Rows are points. The points of each table are mixes of a few directions, plus a little noise. How many directions does each table use, and how many do they share? Where both have some left over, give the other angles between the two spaces (their principal angles), to ten degrees, smallest first.
(in the rows, 128 means zero)

First (6 x 2):
[[121 104]
 [137 153]
 [128 127]
 [143 176]
 [137 155]
 [102  52]]
Second:
[[144 175]
 [113  84]
 [132 137]
 [109  65]
 [138 156]
 [136 153]]
Directions: first 1, second 1, shared 1

First, 8 rows:
[[ 69  72 175 106]
 [109 183  97 101]
 [210 158  93 171]
 [144 114 134 141]
 [147 121 129 142]
 [139 117 132 138]
 [ 99 141 126 107]
 [109 117 139 120]]
Second, 6 rows:
[[ 84 115 143 102]
 [164 116 103 137]
 [155 161 149 168]
 [ 64 131  99  59]
 [143 135 132 144]
 [157 108 142 156]]
Directions: first 2, second 3, shared 2

First (6 x 6):
[[128 120 146 164 114 138]
 [127 152  75  22 169  96]
 [128 130 124 121 130 126]
 [128 137 108  88 143 117]
 [129 115 156 186 105 145]
 [129 115 157 188 106 146]]
Second:
[[101  60 136 142 144 156]
 [ 86 128 132  60 178 114]
 [153 149 124 151 113 124]
 [126 164 112 127 127 152]
 [168 138 143 135 126  65]
 [156 138 138 125  80  83]
 [106 119 110 155 127 201]]
Directions: first 1, second 4, shared 0; angles 30

First (9 x 9):
[[ 92 145 116 112 167 107 158 144 178]
 [ 88 178 151 155  80 103 127 176 122]
 [127 111 154 131  96 118 186 151  89]
 [129 171 142 146 121 157 125 167 155]
 [124 111 120  79 189 136 145  89 146]
 [109 141 120 143 108 103  84 118 120]
 [166  80 145 131  94 139 135 103  53]
 [195  95 103 157 127 164 115 131 137]
 [123 122 103 100 177 128  80  73 147]]
Second, 7 rows:
[[ 95 144  93 128 147  91  64  99 157]
 [ 97 173 169 103 136 144 153 145 130]
 [146 105 134 104 140 146 109  81  96]
 [179 100  92 150 151 154 152 155 179]
 [159  98 120 122 135 144 120 101 111]
 [109 113 125 171  56  67 128 152  84]
 [111 164 163 116 131 150 171 164 139]]
Directions: first 5, second 4, shared 4

First:
[[109 133 130 145 132 133 112  98 128 134 123 141]
 [158 137 105  98 139 121 171 174 106 127 134 100]
 [ 99 167  96 148 165 136 139  80  87 155 118 135]
 [134 133 120 122 133 127 140 136 119 130 129 121]
 [115 109 155 143 108 130  92 110 158 120 127 146]
 [ 78 134 143 174 130 140  79  50 138 141 116 165]
 [128 116 142 131 115 128 114 128 145 121 129 134]
 [134 143 108 120 143 127 152 137 106 135 128 117]
 [203  72 158  68  78 109 150 249 174  84 149  92]
 [122 136 121 132 136 130 131 118 119 134 126 129]]
Second:
[[111  69 202 154  68 130  44 108 211  99 129 166]
 [130 136 118 124 137 128 140 131 116 132 128 123]
 [143 182  61 104 183 126 205 146  52 154 127  94]
 [129 134 121 126 134 127 136 130 120 130 128 124]
 [128 128 128 128 129 128 129 128 127 128 128 128]
 [128 129 127 128 129 128 129 128 127 128 128 128]
 [134 150 101 118 150 127 159 135  97 139 128 114]
 [127 124 134 130 123 128 122 126 134 126 128 131]
 [112  74 196 152  73 130  51 110 204 102 129 163]
 [129 133 121 126 133 127 136 130 121 131 128 125]
 [134 150 101 118 150 127 159 135  97 138 127 114]]
Directions: first 2, second 1, shared 1

First (9 x 14):
[[155  76  70 141 137 127 156 106 123 185 151 157 130 167]
 [127 150 109 137 112 118 142 133 132 102 130 120 106 127]
 [ 95 210 182 121 104 120 107 159 138  38 102  85 106  79]
 [150  95  72 143 129 124 157 113 126 164 148 149 121 159]
 [102 154 209 103 138 140  83 143 127 100 102 107 151  89]
 [136  64 156 108 166 151 101 110 117 200 129 153 178 140]
 [101 195 172 123 108 121 111 152 136  54 106  93 110  88]
 [146 113  73 146 120 118 159 119 129 144 145 141 111 153]
 [140  94 110 129 139 133 134 116 124 165 138 146 139 146]]
Second (9 x 14):
[[112 155  52 148 112  92 152 113 136 138 142 132  93 157]
 [166  89  89 142 124 136 162 124 124 143 146 144 121 149]
 [150 112 214 110 134 168 108 154 122  89 110 114 155  87]
 [124 167  98 143 103 109 150 136 135  88 131 115  93 127]
 [ 67 208 167 115 121 104  88 137 138  86 103  97 119  98]
 [177  83 234 107 138 190 114 162 116  86 111 118 167  81]
 [101 140  73 136 130  97 131 105 132 168 138 139 116 158]
 [154  60 123 123 154 148 128 111 118 192 139 157 160 150]
 [101 138 102 127 135 107 118 110 131 162 131 135 127 146]]
Directions: first 2, second 3, shared 2

First, 9 rows:
[[109 145 163 160 153 170 111  98 123 111 127 130 118 133 112 109  95  80
  162  90]
 [132 114 117 180 142 176 136 142  86  82 103 136 125 142 105 143  83 125
  151  99]
 [126 137 142 110 130 129 123  97 118 143 142 123 137 128 140 110 155 117
  142 108]
 [125 119 123  44 112  69 161 161 125 122 139 120 145 128 149 124 183 163
  123 188]
 [119 105  97 206 111 155 103 180 167 108 131 121  86 113  66 160  42 105
  105 109]
 [112 130 152 161 141 183 114  97  88 100 143 117 126 136 100 109 105  77
  183  53]
 [116 153 170  77 155 100 147 119 138 121 115 141 140 138 159 103 153 130
  139 182]
 [152 122  98  92  95  83 121 112 143 189 149 121 142 114 158 134 189 166
   88 136]
 [161 129  91 121 113  83 132 141 167 175 102 147 131 120 161 159 147 190
   59 189]]
Second (11 x 20):
[[153 123 110 133 118 145 159 119  59 113 109 178 134 116 154 147 128 181
  150 107]
 [141 158  79 140 111 102 108 122 187 214 122 151  98 133 153 154 102 140
   71 155]
 [158 118 110 171  89 157 115  84  85 156 144 171 121  80 138 147 130 163
  127  47]
 [123 106 168 139 154 111 128 164 173  78 102 111 142 118 108 124 132 133
  105 189]
 [133 126 128 108 144 148 165 130  58  84 110 129 150 154 143 126 144 142
  174 122]
 [131  90 170 156 148 156 117 118 108  73 130  86 161 119  97 110 158 111
  147  95]
 [130 141 120 131 111  87 127 160 192 157 111 181  92  89 141 156  92 167
   72 189]
 [ 93 154 121  77 113 131 127 116 106 149 177 104 114 156 123 103 126  71
  180  89]
 [129 161  87 114 139 110 124 130 169 184 113 106 123 181 149 133 121 114
   96 168]
 [114  99 176 119 149 138 149 151  96  46 125 114 151 119 106 111 145 126
  165 137]
 [101 136 140 121 124 124  88 114 179 159 171  74 121 140 100 102 131  61
  126 108]]
Directions: first 5, second 5, shared 3; angles 70, 80

First:
[[120  92 126 154 154  95 141 117 186 159 189 147 162 178 134 170  60 120
  133 116 147 128 122 145]
 [ 99 115 161 135 192 111  64 111 147 141  80 106 165 175 150 142 142  57
   79 158 107 143 137 175]
 [148 160 115 112  87 167 142 146  76  94  91 121  83  70 113  92 174 156
  148 119 122 115 132 100]
 [121 108 128 118 128 123 176 139 135 138 174 182 138 132 142 136 115 163
  186 119 201  98 119 102]
 [152 130 111 176 157 145  89 125 148 106  76  75 111 128 102 144 103  69
   94 102  68 124 144 175]
 [ 82 123 175  78 157 115 109 124 101 144 106 162 162 148 175 109 196 122
  133 181 179 130 124 119]
 [142 143 112 118  71 124 152 127 119 132 169 120 112 108 112 118 116 174
  120 124 100 153 119 103]
 [159 151  99 134  75 146 152 137 112 110 140 111  91  87  99 114 119 165
  133 104  97 133 127 107]]
Second, 11 rows:
[[141 151 103 140 130 117 149 129 103 116 104 112 123 124 138 125 143  93
   98 119 135 132 126 133]
 [139 148 102 141 140 137 163 147  93 129  91 113 142 142 125 118 161  93
  122 100 131 115 135 129]
 [115 141 116 123 145 166 161 167  93 164 100 128 163 169 112 113 157 113
  159  89 125 116 150 122]
 [158  75 165 143 105  83  75  70 206  72 183 138  88  68 133 150  90 187
  119 182 127 115  93 128]
 [109 135 137 114 129 130 106 125 129 138 130 131 122 129 135 130 113 125
  121 141 124 148 133 134]
 [137  54 198 139 158 153  38 106 200  97 113 130 127 110 101 133 138 172
  175 157  95  75 129 142]
 [ 98 186  96 105 117 119 150 139  81 157 126 125 120 141 155 126 109  84
   85 126 141 186 137 133]
 [133 169  75 115  60  64 208 113 110 139 223 150 104 110 161 141  69 150
   84 133 173 187  99  98]
 [109 161 104 113 124 137 164 152  90 161 127 131 141 154 133 121 128 109
  125 107 137 151 140 122]
 [157  44 194 154 159 148  50 103 205  81 109 125 129 104  95 133 151 176
  178 150  96  55 122 139]
 [112 145 118 121 142 155 145 156  98 155 102 126 150 158 121 117 147 108
  142 103 125 128 147 128]]
Directions: first 4, second 4, shared 1; angles 50, 70, 80

First (10 x 32):
[[ 78 129 115 148 107 136 147 124 165 123 122 140 140 138 124 141 122 139
  152 131 148 109 118 120 114 156 146 137 129  98 133 153]
 [161 128 136 115 142 122 116 130 104 130 133 120 121 121 131 119 133 120
  112 126 115 140 135 134 136 109 117 122 126 147 124 112]
 [118 128 125 132 124 130 132 127 135 127 126 131 129 130 127 132 126 130
  133 128 132 125 127 126 126 134 132 130 129 122 129 132]
 [249 127 162  78 178 109  84 138  39 139 144 100 102 103 136  96 144 100
   71 118  80 172 153 148 160  61  86 107 123 199 115  67]
 [119 128 125 132 124 130 132 127 135 128 127 130 130 130 128 130 127 130
  132 129 132 124 127 127 126 133 132 129 129 122 128 133]
 [127 128 128 128 128 129 128 128 128 128 128 128 129 128 127 128 128 129
  128 128 128 128 128 128 128 129 128 128 128 127 128 128]
 [119 128 125 132 123 130 132 127 135 127 126 129 130 130 127 130 127 130
  133 128 132 124 126 126 126 133 131 130 128 122 129 134]
 [107 129 122 136 120 131 135 127 143 126 126 132 133 132 126 134 125 132
  138 130 135 120 124 125 122 139 135 131 129 116 130 138]
 [116 128 125 133 124 129 131 127 136 127 127 131 130 131 127 131 127 130
  132 129 133 125 125 126 126 134 131 130 128 122 129 134]
 [ 88 129 117 145 111 134 143 125 159 125 122 138 137 135 125 139 121 138
  148 131 144 113 119 120 117 151 142 135 130 103 132 149]]
Second (8 x 32):
[[123 148 139 124 126 104 133 126 114 119 128 123 137 129 115 139 141 129
  125 121 120 132 135 110 140 107 114 153 149 126 120 130]
 [142 145 124 123 145 114 126 142 107 107 125 106 137 130 112 141 142 115
  130 109 127 148 131 107 149 105 125 136 149 111 123 123]
 [132  92 114 138 128 131 140 134 118 140 126 118 137 162 122 110 102 132
  130 140 136 143 115 138 112 172 117 117 120 132 155 126]
 [142 147 165 149 111 125 106 117 153 120 117 152 118  94 150 115 122 142
  128 131 131 119 131 137 136 118 143  90 116 108 124 121]
 [128  96 108 128 147 163 136 131 160 137 131 142 128 125 139 123 121 129
  133 140 144 117  99 145 112 162 164  93  94 135 144 146]
 [ 70 154 110 130  99 130 136 125 139 121 129 126 126 133 120 157 138 124
  148 119 128 105 148 113 122 116 124 180 154 109 104 137]
 [145  96 131 106 157 130 145 123 127 144 141 140 138 131 129 121 135 136
  107 143 123 128 105 138 121 142 132 120 105 173 146 141]
 [141 148 134 125 111 128 101 129 105 132 129 116 105 121 135 120 123 116
  125 123 112 131 160 138 133 102 106 136 139 130 109  98]]
Directions: first 1, second 6, shared 1

First, 9 rows:
[[102 181 121 151  97  90 108 182 132 122 109  82 155 100 131  66 103 174
  114 130  90 152 145 125  96  94  96 143 136 113 123  85]
 [132 125 122 119 144 131 140  74 113 107 111 153  99 117 123 164 146 107
   94 123 170 146  81 144 127 109 134 147 146 131 147 124]
 [133 104 105 116 164 101 144 120 128 182 130 130 108  93 101 123 124 106
  142 157  76 101 132 163 112 134 112 147 156 124 122 109]
 [120 111 134 138 120 149 137 145 114 135 124 101 171 152 155 122 102 118
  151 123  95 115 169 135 161 136 119 121 138 131 154 136]
 [139  73 109 126 126 153 148 128 112 140 118 133 142 141 104 162 145 123
  137 126 132 116 133 113 141 157 140 119 156 148 165 158]
 [112 142 147 180 133 104 127 154 105 138 112  91 163 131 157  97  88 134
  121 140  83 157 172 187 131  81 105 153 126 105 145 112]
 [174  74 129 109 140 167 128 105 151 110 159 212  66 160  70 199 203 136
  130 126 234 121  80  56 119 187 194  85  81 154  96 211]
 [ 96 172 109  99 100 115 124 147 134 137 113  71 166  98 159  77  86 126
  141 118  59 103 145 136 132 116  79 137 170 127 143  66]
 [145 170 172 114 130 146 102  95 161  80 168 177  79 155 149 144 146 124
  122 113 218 137  99  99 134 136 170  97  45 119  59 161]]
Second, 9 rows:
[[102 136 152 142 132 114 118 139 129 117 114 127 125 137 164  96 108 154
  126 114 144 148 105 158 152 112 142 130 142 140 151 151]
 [149 137 149 178 109 122 105 153 134 155 166 140 114 157 127 103 125 170
  149 143 129 133 163 127 128 124 169 116  63 120  96 166]
 [140 176  97 152  60 149 128  71  84 134 114 108 144 123 147 134 113 134
  100 117 116 148 129 138 139  77 137 163 139 120 180  95]
 [164 104  83 178  84 112 117 178 120 202 147 128 122 121  55 101 153 199
  146 165  80 120 163  93  81 140 157 130 116 133 124 145]
 [142 153  95 160  68 133 123 108  98 156 120 113 135 122 120 117 123 163
  115 133 107 143 132 128 124  95 147 153 141 129 170 116]
 [152  99  93  51 148 166 159  60 133 122 133 148 113 105  97 202 163  47
  126 126 136  81 106  94 122 169 106 126 154 132 120  97]
 [132 130 190 105 172 153 120  92 160  99 170 173  89 172 182 147 122  86
  152 113 189 112 114 145 179 153 164  93  64 128  78 177]
 [ 87 140 142 101 167 112 145 154 128  66  85  86 177 105 148 139 110  83
   97 114 117 146 135 138 111 113  45 140 163 107 129  69]
 [ 86  76 151  87 213  92 140 197 168 100 102 128 132 110 114 119 135 115
  139 127 135 119 103 130 115 171  83 106 172 143 106 138]]
Directions: first 6, second 5, shared 3; angles 70, 90

First (9 x 32):
[[149 115 109 107 130 118 148 144 114  99 124 154 150 122 140 122  76  88
  134 142 159 107 159 140 126 122 126 139 103  93 161  81]
 [138  96 152 136 132 130 163 135 122 152 144 101 102 133 135 158 129 163
  136 164  95 112 111 123 123 119 120 107 142 137 124 194]
 [127 138 125 130 118 123 119 112 114  94 135 146 149 121 132 124 121 132
  121 131 170 139 127 150 129 148 119 140 119 105 137  94]
 [120 147 145  99 169 119 149  99  87  71 132  97 172 131 147 102 120 139
  109 121 129 154  84 106 152 201 152 133 142  91  81  95]
 [157 120 114  97 147 112 149 152 123 133 136 145 139 144 148 120  65  80
  136 147 150  79 171 124 141 114 136 138  97 108 156  85]
 [ 98 134 111 186  60 153  73 118 162 134 103 153  99  94  87 148 199 151
  135  98 126 181 121 172  89  96  95 127 138 159 151 159]
 [109  96  94 162  72 157 118 159 166 130  61 143  89  77  81 144 174 101
  153  87  59 178 122 147  66  70 107 114 141 145 161 171]
 [102 207 149 149 129 133  61  73 154 165 160  79  90 170 123 136 192 152
  133  97 113 160  92 138 158 185 130 144 130 164  97 125]
 [150  96 149  89 196 107 165 161 109 177 159 134 161 158 161  99  74 143
   97 166 153  42 166  54 172  96 169 112 142 153  86 149]]
Second:
[[121 114 122 118 133 142 133 146 113 127 125 121 139 111 135 159  90 159
  136 121 123 139 141 138 108 106 140 141 133 139 132 159]
 [141 133 170  95 159 124 175 133 113 151 145  66 192 163 108  85  98 163
  153 107 133  81 138 141 133 170 141 150 110  90 109 120]
 [ 98 134 107 148 120 157 100 132 128 116 111 137 109  99 125 159 111 158
  111 121 125 165 132 148 101 107 157 125 146 171 128 159]
 [138  82 116 143 108 129 166 162 153 131  82 155 128 109  88  85 145  87
  126 131 106 100 142 123 101  89 121  95 130 117 148 132]
 [143 156 158 142 113  99 130  95 165 149 128 111 135 170  86  45 230  78
  140 105 117 103  96 114 159 182  86 116 112  86 113  73]
 [150 118 122 141 149 110 167 126 136 109 123 168 112 145 125  68 110  66
   74 201 160  58 142 115 148 142 157  73 119 119 137  79]
 [110 198 157 117 139 125  76  76 117 138 176  74 137 162 148 152 157 178
  147  88 138 171  96 138 161 193 118 174 124 129  95 116]
 [114 111  97 118 138 149 111 148  95 106 135 150 110  90 175 213  47 165
  115 153 140 161 150 135 109  80 157 139 142 169 142 172]
 [142  65  82 128 114 127 139 171 118 105 109 198  91  81 165 183  84  91
  115 177 125 133 155 105 108  44 118 107 139 144 167 155]
 [122 170 148 130 109 118  83  91 142 147 146  98 128 149 123 132 208 136
  161  76 111 171  90 124 151 164  82 158 125 115 109 115]]
Directions: first 6, second 5, shared 2; angles 70, 70, 70
